Rows are points. Each copy is the shape, with its points in the same order, turned, moved and blurred by noise. Some copies are also mirrored. Which?

Shape:
[[ 1.83 -0.59 -3.64]
 [-2.07 -0.43 -2.63]
 [ 2.61  1.89  1.99]
 [ 2.20 -1.84  0.28]
 [-2.29 -0.45  0.49]
 [ 0.87  0.70  1.99]
 [ 0.96 -1.53 -0.23]
 [ 2.98  2.54 -1.65]
 [-0.87 -0.75 -1.31]]
Copy 1, 9 rows:
[[-0.87  3.63 -3.14]
 [-1.18  3.60  0.71]
 [-1.12 -2.45 -2.58]
 [ 1.78  0.46 -2.63]
 [-0.50  1.16  1.64]
 [-0.13 -1.98 -0.42]
 [ 1.29  0.91 -1.59]
 [-2.18  0.51 -4.36]
 [-0.18  2.16 -0.25]]
Copy 1 is: mirrored
Copy 2 (9 x 3):
[[ 1.50  3.68 -2.09]
 [-0.99  1.33 -3.91]
 [ 2.34 -0.90  1.69]
 [-0.16  2.13  1.26]
 [-1.65 -0.75 -1.79]
 [ 0.28 -1.15  1.16]
 [-0.84  1.97  0.04]
 [ 4.32  1.21 -0.62]
 [-0.57  0.95 -2.43]]
Copy 2 is: mirrored
Copy 3 (9 x 3):
[[ 3.30 -2.47  1.76]
 [ 2.43  1.38  2.24]
 [-1.18 -1.81 -2.36]
 [-0.97 -2.68  1.19]
 [-0.33  1.89  0.91]
 [-1.59 -1.18 -0.96]
 [-0.12 -1.40  1.56]
 [ 2.45 -3.17 -2.17]
 [ 0.99  0.20  1.99]]
Copy 3 is: mirrored
Copy 4, 9 rows:
[[-1.51  3.29  2.26]
 [-1.02  2.68 -1.70]
 [ 1.76 -2.23  2.57]
 [-2.56 -0.86  2.21]
 [-1.14 -0.34 -2.15]
 [ 0.18 -1.88  0.59]
 [-1.96 -0.36  0.99]
 [ 1.50  1.36  3.81]
 [-1.29  1.19 -0.45]]
Copy 4 is: mirrored

Shape:
[[ 0.95  2.85  0.44 -0.19 -1.08  3.06]
 [ 0.91 -3.46 -0.82  0.43 -0.74 -3.26]
 [ 0.18 -1.31 -0.13 -1.72  0.62 -1.41]
 [-0.13  0.52 -1.86 -1.02 -1.83 -1.81]
 [ 1.31 -0.25 -0.05 -1.05  0.24 -4.11]
 [-1.99  0.88  1.24  0.73  1.55  1.96]
 [-1.61  2.32 -1.76  0.00  0.33  3.40]
 [-1.13 -1.11 -0.39  0.65 -1.76 -3.70]
 [-0.13  0.77  0.54 -1.26 -1.96 -1.76]
 [-4.08 -4.78 -1.17 -1.25 -0.23  1.86]]
Copy 1, 10 rows:
[[-3.38  0.62  0.29 -1.99  2.31 -0.67]
 [ 1.82 -0.01  1.76  0.26 -4.25  0.90]
 [ 1.51  0.83  0.14 -0.10 -0.95  1.79]
 [-0.08 -0.21 -0.23 -2.77 -2.20  1.30]
 [ 0.66  2.10 -0.83 -0.11 -3.73  2.05]
 [ 0.29  0.62 -1.01 -0.15  2.20 -2.41]
 [-1.60 -1.67 -1.55 -2.13  2.83 -1.02]
 [ 1.74  0.69  0.21 -2.03 -4.01 -0.53]
 [ 0.05  1.92  0.25 -2.79 -1.49  0.73]
 [ 5.00 -3.06  2.29 -1.47  1.40 -0.47]]
Copy 1 is: only turned
Copy 2, 10 rows:
[[ 1.67  1.94 -1.76 -1.38 -1.10  1.32]
 [-0.32 -5.99 -0.26 -0.18 -1.60 -1.69]
 [-1.30 -2.67 -0.69  1.02 -0.86 -0.75]
 [-0.80 -1.63 -0.82 -1.72 -3.00 -1.59]
 [-1.19 -3.69  1.37  0.70 -3.26 -0.07]
 [ 1.24  0.41  0.20 -0.29  2.17  0.17]
 [ 1.44  2.80 -1.18 -1.16  0.31 -1.48]
 [-1.09 -4.12  1.27 -2.24 -1.69 -1.74]
 [-1.83 -1.71 -0.34 -1.38 -1.87  0.07]
 [-1.67 -3.05 -2.77 -0.27  4.12 -3.87]]
Copy 2 is: mirrored
Copy 3:
[[-0.62  0.93 -2.62 -0.77  1.19 -3.14]
 [ 1.58  0.96 -0.61  1.08 -1.23  4.83]
 [-0.83 -0.86 -0.54  0.00 -0.19  2.59]
 [ 0.34  1.07 -0.01 -1.71 -1.99  0.48]
 [ 1.63 -1.52  0.78 -1.58 -0.19  3.23]
 [-2.57  1.03 -0.24  1.10  2.93 -0.65]
 [-2.72  1.28 -0.54  0.83  0.13 -3.31]
 [ 1.30  1.84  1.32 -0.72 -0.50  3.07]
 [ 0.19  0.58 -0.35 -2.45  0.02  1.64]
 [-5.19  3.07 -1.63  1.95 -1.04  3.48]]
Copy 3 is: only turned
